Each row of a before or after table is a point. The points were changed in one or more steps. Then noise was added and the rows were shuffled. The steps act on columns, c1 being the first. Name the steps. A step turns or swaps two columns, mirrors them in a line or flattens them onto one, adds a multiple of one to another, or multiplies or shifts one. Angles are multiples of 10 degrees, from the lower column toward the higher: turns from -170 to 170, lines from 10 to 170 but not 90. Use the fewest steps. Two steps may share a column if one is a turn and the other turns, adds or multiplies; they go together, in the order done. Otherwise the lowest column goes first.

Before (8 x 3)
+0.00  +0.00  +0.20
+0.04  -0.07  +0.05
-0.09  +0.31  +0.43
-0.43  +0.05  -0.43
-0.08  +0.22  -0.02
-0.05  -0.10  +0.11
+0.46  -0.11  -0.39
+0.19  +0.01  -0.33
After (8 x 3)
-0.25  -0.38  -0.01
-0.15  -0.70  +0.04
+0.00  -0.60  +0.08
+0.11  -0.67  +0.02
+1.38  -0.70  -0.17
-0.27  -0.29  +0.17
+0.57  -0.58  -0.13
-1.30  -0.54  -0.18
Steps: multiply c1 by 3; shift c2 by -0.60; multiply c3 by 0.4

Before (8 x 6)
-0.42  +0.22  +0.18  +0.39  +0.45  -0.04
-0.07  -0.18  -0.19  -0.27  -0.29  -0.60
-0.27  +0.25  -0.11  +0.21  +0.33  +0.21
+0.52  -0.20  +0.58  -0.11  +0.32  -0.26
+0.66  +0.05  +0.33  -0.03  +0.01  -0.32
+0.14  -0.54  -0.28  +0.12  -0.44  -0.69
+0.26  -0.44  +0.22  -0.20  -0.26  -0.13
+0.03  -0.43  -0.40  -0.11  -0.01  -0.42
After (8 x 6)
+0.31  -0.27  +0.46  -0.28  +0.52  -0.41
+0.33  +0.32  -0.18  +0.54  -0.29  +0.16
-0.43  -0.71  +0.18  +0.31  +0.14  -0.13
-0.01  -0.57  -0.03  -0.29  +0.00  +0.01
+0.43  +0.32  +0.13  +0.94  -0.44  -0.12
-0.29  -0.21  +0.16  -0.67  -0.06  -0.14
+0.01  +0.05  +0.37  -0.06  +0.67  -0.30
-0.25  -0.59  +0.21  -0.49  +0.25  -0.19
Steps: swap c1 and c5; multiply c2 by 1.3; flatten c3 and c6 onto the line at 140 degrees; multiply c4 by 2.5

Before (8 x 9)
-0.01  -0.18  -0.17  +0.24  +0.43  +0.02  -0.21  -0.10  -0.19
-0.44  +0.66  -0.28  -0.26  +0.21  -0.44  +0.47  +0.49  +0.41
+0.37  +0.31  -0.39  +0.29  +0.29  +0.33  +0.17  +0.30  -0.29
-0.44  -0.15  -0.21  -0.02  -0.11  -0.06  -0.22  +0.09  -0.38
+0.03  +0.52  +0.15  -0.06  -0.43  -0.02  +0.20  +0.03  +0.29
-0.03  +0.11  -0.60  +0.20  -0.36  +0.10  -0.32  -0.20  -0.04
-0.29  +0.11  -0.11  +0.50  +0.39  +0.19  -0.16  +0.15  +0.06
-0.29  -0.05  -0.14  +0.43  +0.22  +0.11  +0.28  +0.00  +0.18
After (8 x 9)
-0.07  +0.56  +0.06  -0.07  -0.44  +0.00  +0.22  +0.29  +0.07
-0.85  -0.02  -0.24  +0.40  +0.20  +0.12  -0.34  +0.18  +0.02
-1.34  +0.66  -0.37  -0.26  +0.22  -0.46  -0.47  +0.35  +0.53
-0.58  +0.11  -0.18  +0.53  +0.39  +0.19  -0.68  +0.07  +0.16
+0.13  -0.19  -0.28  +0.23  +0.44  +0.05  -0.20  -0.19  -0.12
+0.77  +0.30  -0.46  +0.27  +0.27  +0.34  +0.80  -0.32  +0.24
-0.87  -0.18  -0.28  +0.00  -0.07  -0.07  -1.02  -0.38  +0.02
+0.14  +0.10  -0.70  +0.19  -0.36  +0.11  -0.30  -0.01  -0.22
Steps: multiply c1 by 3; turn c1 and c7 by 40 degrees; shift c3 by -0.10; mirror c8 and c9 in the line at 50 degrees

Before (10 x 12)
+0.03  -0.20  -0.05  +0.09  +0.25  -0.06  +0.43  +0.34  -0.04  -1.38  -0.46  +0.16
-0.08  +0.32  -0.38  +0.01  +0.15  -0.08  -0.43  -0.20  -0.45  +0.44  -0.51  -0.27
-0.14  -0.29  -0.19  -0.09  -0.10  +0.37  +0.05  +0.72  -0.02  +0.42  +0.19  +0.15
-0.02  -0.19  -0.16  +0.59  +0.19  -0.11  +0.56  +0.18  +0.00  +0.13  +0.03  +0.11
-0.28  +0.00  -0.20  +0.23  +0.10  +0.54  +0.01  +0.63  -0.35  +0.32  +0.25  -0.38
-0.23  -0.09  -0.48  -0.06  -0.46  -0.02  +0.44  -0.22  -0.27  +0.37  +0.19  -0.02
-0.11  +1.05  +0.03  +0.41  +0.11  +0.08  +0.22  +0.81  -0.35  +0.43  -0.54  +0.14
+0.33  -0.11  +0.06  +0.21  +0.10  +0.19  +0.17  -0.10  -0.51  +0.41  +0.24  -0.04
+0.00  +0.10  +0.03  +0.07  -0.31  +0.58  -0.89  -0.30  +0.07  +0.51  +0.26  -0.49
-0.05  -0.04  -0.29  +0.40  +0.10  +0.61  -0.21  +0.30  -0.27  +0.13  +0.31  +0.24
After (10 x 12)
+0.38  +0.12  +0.05  +0.05  -0.32  +0.62  -0.87  -0.29  +0.08  -0.33  +0.23  -0.49
+0.08  -0.23  -0.02  +0.56  +0.18  -0.10  +0.58  +0.15  +0.14  -0.07  -0.01  +0.05
+0.39  -0.33  -0.05  -0.10  -0.08  +0.36  +0.04  +0.69  -0.09  -0.16  +0.19  +0.17
+0.09  -0.04  -0.10  +0.24  +0.10  +0.18  +0.18  -0.10  -0.46  -0.53  +0.22  -0.04
+0.39  +0.01  +0.53  +0.02  +0.14  -0.09  -0.44  -0.21  -0.47  -0.26  -0.49  -0.26
+0.42  -0.37  +0.30  -0.07  -0.47  +0.00  +0.43  -0.24  -0.29  -0.04  +0.19  -0.01
+0.12  -0.21  +0.16  +0.43  +0.11  +0.61  -0.23  +0.27  -0.19  -0.05  +0.29  +0.23
+0.42  -0.13  +0.16  +0.22  +0.09  +0.56  +0.00  +0.61  -0.25  +0.04  +0.25  -0.38
-1.04  -0.22  -0.09  +0.12  +0.26  -0.07  +0.45  +0.35  -0.02  +0.83  -0.45  +0.19
+0.39  +0.78  +0.68  +0.42  +0.11  +0.07  +0.22  +0.79  -0.22  -0.19  -0.56  +0.16
Steps: turn c1 and c10 by -130 degrees; mirror c2 and c3 in the line at 20 degrees; add 0.3 times c4 to c9

Before (8 x 14)
-0.14  +0.45  -0.03  -0.46  +0.13  +0.33  -0.10  +0.49  -0.59  +0.30  -0.37  -0.04  -0.18  -0.14
-0.45  +0.06  -0.17  -0.48  +0.17  -0.19  +0.20  -0.24  -0.21  -0.46  -0.48  -0.23  +0.44  +0.79
-0.34  -0.20  +0.31  +0.45  -0.25  -0.06  +0.31  -0.09  +0.20  +0.15  +0.14  +0.37  -0.01  +0.29
+0.29  +0.77  -0.03  -0.43  +0.03  +0.68  -0.03  +0.49  -0.05  -0.41  -0.23  +0.79  +0.24  +0.16
-0.38  +0.27  +0.10  +0.46  -0.31  +0.75  +0.04  -0.12  -0.19  +0.31  +0.27  +0.01  -0.08  +0.41
+0.24  +0.78  +0.58  -0.50  -0.32  -0.11  +0.41  +0.18  -0.16  +0.32  -0.29  -0.25  -0.32  +0.07
-0.32  -0.05  -0.07  +0.10  +0.34  +0.01  -0.03  -0.30  -0.17  -0.52  -0.32  +0.28  +0.49  -0.29
+0.27  +0.36  +0.55  -0.10  -0.66  +0.32  +0.39  -0.28  -0.42  -0.15  +0.42  +0.61  -0.32  +0.15
After (8 x 14)
-0.45  +0.06  -0.77  -0.46  +0.21  -0.15  +0.20  -0.08  -0.24  +0.31  -0.50  -0.25  +0.48  -0.43
+0.27  +0.78  -0.16  -0.44  +0.03  +0.68  -0.01  -0.02  -0.06  +0.30  -0.25  +0.80  +0.13  -0.25
+0.24  +0.37  +0.16  -0.08  -0.68  +0.31  +0.38  +0.02  -0.42  -0.16  +0.45  +0.61  -0.28  -0.56
-0.32  -0.08  +0.22  +0.10  +0.36  +0.00  -0.08  -0.11  -0.20  +0.55  -0.33  +0.29  +0.50  -0.10
-0.12  +0.46  +0.10  -0.46  +0.16  +0.32  -0.09  +0.03  -0.60  -0.19  -0.34  -0.03  -0.31  +0.25
+0.24  +0.81  +0.22  -0.50  -0.34  -0.11  +0.42  +0.04  -0.17  -0.55  -0.28  -0.27  -0.31  -0.30
-0.33  -0.22  -0.08  +0.44  -0.28  -0.04  +0.31  -0.01  +0.19  -0.33  +0.15  +0.38  -0.01  -0.27
-0.39  +0.27  -0.32  +0.45  -0.29  +0.76  +0.06  +0.02  -0.20  -0.41  +0.26  +0.01  -0.04  -0.07
Steps: turn c3 and c14 by 60 degrees; turn c10 and c14 by 150 degrees; flatten c8 and c13 onto the line at 100 degrees
